Rows are points. The ring and each string are closed loops that go straight from each point to the next, and from the last back to the first. Before rounding, they use only three directions, however many columns there are. Count how often each string passes through the ring. Passing back the other way cancels.
(in the rows, 128 means zero)

Ring, 8 rows:
[[101 116 173]
 [ 92 102 183]
 [ 97  89 169]
 [112  91 149]
 [139 102 122]
 [158 118 111]
 [156 132 117]
 [135 134 137]]
String:
[[123 120 130]
 [120 138 111]
 [129 140 159]
 [120 126 179]
 [121 112 171]
 [107 108 197]
 [ 89  96 227]
 [114  99 188]
 [107 110 143]
 [ 82 102 144]
 [ 84  72 194]
 [107  78 181]
 [122  95 157]
 [119 106 132]
 [118 107  99]
 [132 110 101]
 [123 118 106]
 [158 120  94]
 [189 122 108]
 [169 119 136]
 [141 121 130]
 [153 122 147]]
Times through: 3
String, 22 rows:
[[102  99 198]
 [ 84 107 201]
 [ 92 120 151]
 [109 117 149]
 [117 112 165]
 [105 108 202]
 [ 79 109 198]
 [ 87 113 148]
 [111 110 146]
 [103 113 129]
 [115  96 170]
 [112  71 195]
 [107  81 149]
 [107  99 115]
 [120  84 130]
 [108 109 107]
 [120 108 138]
 [124  86 170]
 [106  72 186]
 [ 85  84 170]
 [ 94 105 144]
 [112 101 174]]
Times through: 4

Ring:
[[142 104 156  62 179 113 106 154 103]
 [140  92 163  66 196 106 112 162 111]
 [138  95 162 100 195 102 117 158 128]
 [146 112 159 123 174 105 116 149 134]
 [171 143 157 139 129 114 112 138 132]
 [188 168 153 136  91 125 105 128 121]
 [179 172 143 124  87 132  99 121 111]
 [157 155 136 102 113 132  96 123 103]
 [145 130 143  78 146 125 100 137 100]]
String, 22 rows:
[[121  81 160 101 218  98 119 160 132]
 [175  74 198  36 208  90 121 193 111]
 [159 112 165  78 167 110 110 157 112]
 [118 118 134 115 171 119 106 131 121]
 [148 120 152  89 159 116 106 145 111]
 [174 119 169  54 151 115 106 159  98]
 [163 113 163  33 159 118 101 159  87]
 [118 112 135  71 175 123  99 137 100]
 [101 122 121 128 171 123 103 120 123]
 [109 113 131 106 179 120 104 131 117]
 [118  86 151  60 208 109 108 156 107]
 [108  79 151  75 222 105 112 157 117]
 [104  93 141 109 207 109 112 143 127]
 [135  76 172  88 220  93 122 171 130]
 [171 100 182  91 180  97 120 171 127]
 [173 102 184 115 180  93 125 169 140]
 [119 118 139 158 175 110 115 131 145]
 [122 128 133 136 160 119 107 125 129]
 [175 129 167 111 144 110 113 151 124]
 [183 124 176 108 148 105 117 158 127]
 [150 127 151 113 153 115 109 140 122]
 [109 108 136 137 189 111 112 133 136]]
Times through: 0

Ring:
[[135 108 141 145 153 136 100 106 164 152 126 131  93  60]
 [155 129 124 135 143 113  85 140 133 144 133 140 143 127]
 [156 136 118 120 127  99  99 160  99 127 121 136 174 169]
 [141 125 122 107 117 104 130 156  82 112  99 124 171 166]
 [122  95 127 109 130 135 150 124 106 114  87 113 123 109]
 [119  89 135 123 142 146 140 106 135 128  97 115  94  70]]
String (32 x 14):
[[136 107 119 112 132 125 130 138 103 118 100 123 141 134]
 [134  86  91  89 134 138 151 146  78  98  83 116 149 161]
 [119  87 115  93 124 136 169 134  81  97  72 107 136 134]
 [113 108 159 122 119 125 153 113 117 123  88 110 113  79]
 [114 121 180 141 120 117 136 104 141 141 102 115 102  52]
 [110  91 149 122 132 143 155 102 130 125  87 109  92  61]
 [112  66 117 107 147 164 163 104 122 113  80 107  88  75]
 [129  68  89  98 153 161 147 123 109 108  88 116 112 118]
 [131  93 118 118 145 142 130 121 125 125 102 121 113 100]
 [126 123 167 147 133 120 113 107 153 150 117 125 102  57]
 [117 111 179 159 144 135 113  83 183 162 120 122  66   7]
 [123 122 179 160 140 125 105  92 177 162 125 126  80  24]
 [134 109 137 134 144 131 113 116 142 140 116 127 109  83]
 [139 100 117 123 148 137 115 125 130 132 112 127 118 105]
 [134 127 163 152 138 118  99 110 160 156 128 131 104  60]
 [138 119 143 140 141 123 102 120 146 146 123 131 115  86]
 [145 100 103 118 150 136 111 134 122 128 114 130 130 127]
 [156 100  92 122 161 138  92 138 131 135 127 138 131 132]
 [161 115 101 130 157 127  80 141 136 142 135 143 138 134]
 [153  98  84 107 151 135 110 149 106 119 113 133 148 159]
 [142 115 124 124 138 122 112 135 120 131 114 129 136 122]
 [145 143 155 145 129 100  92 133 137 149 130 136 139 106]
 [157 166 160 151 121  79  73 148 132 155 143 144 163 129]
 [163 162 139 136 120  78  78 164 109 142 136 144 184 166]
 [149 166 169 147 113  77  87 146 125 150 133 138 163 125]
 [144 135 140 129 125 103 107 143 115 134 118 131 152 131]
 [145 104 101 107 138 127 122 147  99 116 104 127 150 153]
 [153  97  69  84 136 127 131 171  63  95  94 127 181 210]
 [141 119 124 116 128 114 121 144 104 123 107 127 151 140]
 [139 115 126 119 132 119 120 137 112 126 108 126 141 127]
 [135 127 145 126 123 109 121 135 114 130 108 125 142 118]
 [134 125 148 130 126 112 118 129 123 134 111 125 133 106]]
Times through: 0

Ring, 8 rows:
[[145 123 103 141 138 129 135 132 106 102 161 114 114 151]
 [148 113  81 165 134 122 142 139  91 102 175 130 102 171]
 [148 104  81 169 123 117 137 135  85 115 171 145 105 177]
 [140 106 120 139 108 116 118 119  97 142 132 151 132 155]
 [141 105 148 104 104 125 102 105 111 154 121 142 152 131]
 [151  98 163  66 107 144  87  92 125 157 137 122 168 106]
 [157 101 159  56 119 155  89  93 131 143 156 104 165  98]
 [150 117 140  88 132 146 110 111 125 120 155 100 144 116]]
String, 24 rows:
[[146 113 116 129 125 128 123 122 106 122 151 126 127 145]
 [166  85  57 161 133 135 135 134  82 101 226 131  99 176]
 [157  95  48 190 132 120 148 145  74  98 208 144  87 194]
 [131 128  95 182 124 103 146 142  89 113 128 147 104 179]
 [132 126 117 153 120 111 133 131 100 124 120 141 120 159]
 [130 131 132 141 119 112 128 126 107 129 107 136 129 149]
 [154  97 112 121 118 133 114 115 102 131 169 132 132 145]
 [153  83 104 137 103 123 112 114  89 146 166 158 131 160]
 [126 119 148 135  97 103 114 115 103 159  84 162 144 149]
 [123 133 160 123 107 109 116 115 115 149  77 143 147 136]
 [145 110 132 113 118 130 113 114 111 134 141 128 139 135]
 [163  78 142  71 105 150  85  91 115 156 172 128 162 115]
 [168  69 166  33 100 163  65  74 127 171 173 120 184  91]
 [140 117 178  68 110 137  92  95 132 155 106 119 169 102]
 [137 124 164  87 116 132 104 105 127 143 109 118 156 113]
 [136 127 155 101 120 128 112 112 122 136 111 120 148 122]
 [155 100 131  93 122 144 105 107 115 132 166 116 145 125]
 [176  81 140  41 129 176  83  89 131 131 211  87 163  93]
 [168  95 134  61 134 167  96 100 128 121 197  88 151 103]
 [148 128 141  88 141 148 116 115 130 110 152  88 140 113]
 [160 114 111 101 147 154 121 121 119  97 194  87 126 126]
 [145 134 105 135 150 135 140 136 113  89 163  97 111 144]
 [137 142  97 161 148 121 151 146 105  86 149 108 100 160]
 [124 149 125 156 132 108 143 138 109 110 101 125 116 155]]
Times through: 4
String, 28 rows:
[[150  97  60 189 123 113 144 142  74 110 186 154  94 192]
 [173  63  32 182 123 129 136 136  64 109 249 154  90 197]
 [161  84  82 143 120 132 122 123  88 122 199 139 116 164]
 [136 123 128 134 120 119 124 123 107 128 123 133 130 146]
 [119 141 132 162 115  98 137 133 102 130  83 149 123 161]
 [121 139 141 147 114 103 130 127 107 135  82 144 130 151]
 [142 114 130 121 119 126 117 117 109 132 136 130 136 140]
 [150  97 129 109 111 132 106 108 107 143 151 135 143 136]
 [136 122 145 115 116 122 114 115 114 138 113 131 142 133]
 [127 128 186  83 103 122  97  99 129 161  73 132 168 109]
 [163  79 172  34 102 160  68  77 131 168 159 117 184  89]
 [179  61 151  27 108 175  66  75 127 160 206 108 179  89]
 [165  84 139  67 116 156  89  94 120 143 181 113 158 111]
 [142 118 141 107 120 130 112 113 116 133 130 123 143 129]
 [142 119 174  67 116 141  94  98 133 147 115 110 166 100]
 [165  87 177  22 113 168  69  77 140 158 163  99 185  78]
 [182  60 161  11 110 182  60  70 134 161 208  99 186  78]
 [165  83 141  66 114 155  87  93 120 146 180 116 160 110]
 [149 104 142  93 115 138 103 105 116 141 145 123 150 123]
 [127 133 165 106 112 119 111 111 122 145  85 130 152 124]
 [130 117 180  88  96 120  94  97 122 170  79 144 169 116]
 [145  92 145 103  95 125  96 100 106 164 128 153 156 134]
 [131 113 137 138 100 107 116 116 100 153 102 160 139 152]
 [120 140 141 148 114 102 130 128 107 135  80 145 130 152]
 [139 116 121 136 118 119 123 123 103 130 133 137 129 150]
 [153  98 106 130 120 130 119 119  99 127 170 134 127 151]
 [134 124 116 152 121 112 132 130 100 124 125 140 120 159]
 [128 132 106 176 122 101 144 140  93 118 115 147 109 173]]
Times through: 3

Ring, 9 rows:
[[183 119 120  98 105 112 112 119 145 138 117 155 143  97]
 [148 106 128 117 111 111 129 117 135 121 112 155  97 111]
 [112  99 134 135 123 108 139 111 133  98 114 142  64 126]
 [ 85 102 134 146 142 106 134 101 148  74 124 111  66 140]
 [ 85 110 134 149 153 107 122 104 151  79 134 103  82 144]
 [ 98 119 135 151 160 112 105 119 142 107 145 114 102 146]
 [132 129 134 144 156 119  88 138 129 148 151 138 132 137]
 [173 136 126 120 137 120  81 139 134 167 145 150 166 117]
 [200 135 117  96 116 117  88 128 148 160 132 150 182  98]]
String:
[[161 134 139 145 151 128  75 168  97 203 156 182 140 133]
 [146 123 131 132 137 117 100 134 127 148 138 151 124 125]
 [163 128 122 113 130 114  96 120 150 135 135 133 155 113]
 [224 148 108  79 115 117  71 123 166 164 138 135 229  88]
 [225 141 113  84 109 119  78 134 148 179 133 159 208  88]
 [196 127 123 103 112 119  95 138 128 173 128 173 158 100]
 [203 122 121  96  99 117 105 134 129 169 118 180 150  92]
 [162 112 130 118 113 116 117 132 122 149 119 172 108 111]
 [145 115 127 121 124 112 115 118 141 122 124 141 115 117]
 [148 111 121 108 112 107 126 101 157  99 113 129 116 108]
 [125  98 129 122 112 106 143 103 143  91 107 140  73 116]
 [128 106 124 117 119 105 132  97 157  85 113 121  98 116]
 [ 99  91 134 137 120 105 152 103 136  80 107 138  44 128]
 [ 85  86 147 160 129 111 151 126 102 108 113 168  12 141]
 [ 96  91 144 155 128 112 145 128 104 116 115 169  27 138]
 [120 103 136 138 126 112 130 123 122 120 120 156  71 127]
 [149 117 120 110 120 108 116 103 161 102 121 121 130 111]
 [171 112 116  92  99 106 126  99 162 105 107 135 132  95]
 [200 116 115  84  89 111 119 113 149 136 106 161 146  85]
 [223 129 108  69  89 111 102 110 165 142 113 148 191  76]
 [248 140 106  64  90 116  84 124 159 173 122 160 221  72]
 [172 125 130 122 127 121  95 145 118 173 135 172 138 115]
 [146 120 130 128 133 116 104 130 131 141 134 149 122 123]
 [172 132 117 103 126 112  94 113 163 127 134 122 171 108]
 [185 140 116 101 131 115  80 120 161 145 142 124 194 106]
 [179 142 128 125 145 124  69 152 124 189 155 159 176 121]]
Times through: 4
String, 24 rows:
[[106  91 143 149 122 113 145 130 102 123 112 177  31 132]
 [116 102 137 140 128 112 131 123 122 117 120 154  68 130]
 [126 110 127 124 127 108 125 105 151  96 121 125 101 121]
 [102 102 126 127 128 102 139  88 165  61 114 102  81 126]
 [103 109 122 122 133 100 131  80 180  51 120  83 102 125]
 [131 118 124 122 133 108 113 105 159  99 128 114 123 122]
 [ 93 117 126 137 153 104 115  91 174  64 136  79 110 139]
 [ 78 118 139 164 172 113 105 120 138 102 150 108  89 157]
 [101 128 134 153 170 114  91 122 146 114 155 105 124 149]
 [142 130 120 118 141 110  96 107 167 107 139 103 156 121]
 [128 135 133 147 166 119  79 137 134 147 159 127 144 142]
 [119 130 143 163 170 124  80 156 107 170 162 153 117 151]
 [119 122 141 156 158 121  94 147 111 156 150 154 104 145]
 [106 128 142 165 174 121  85 146 116 152 161 139 111 154]
 [115 130 127 137 160 111  93 110 162 103 149  95 141 138]
 [ 74 120 136 162 176 111 103 112 151  88 152  91  98 158]
 [ 80 109 141 163 160 112 118 121 130 102 140 123  69 152]
 [ 70 102 142 164 156 110 129 115 131  88 133 121  51 153]
 [ 49  91 137 157 148 100 152  86 155  37 118  92  30 150]
 [ 67  88 145 164 141 108 149 115 117  86 118 143  16 149]
 [ 75  82 143 156 127 107 160 111 118  82 107 150   7 140]
 [125 102 125 118 115 104 138  96 155  82 109 124  88 115]
 [143 116 122 114 123 108 117 105 157 103 122 123 123 114]
 [122 105 137 141 129 114 125 129 117 129 123 161  74 129]]
Times through: 0
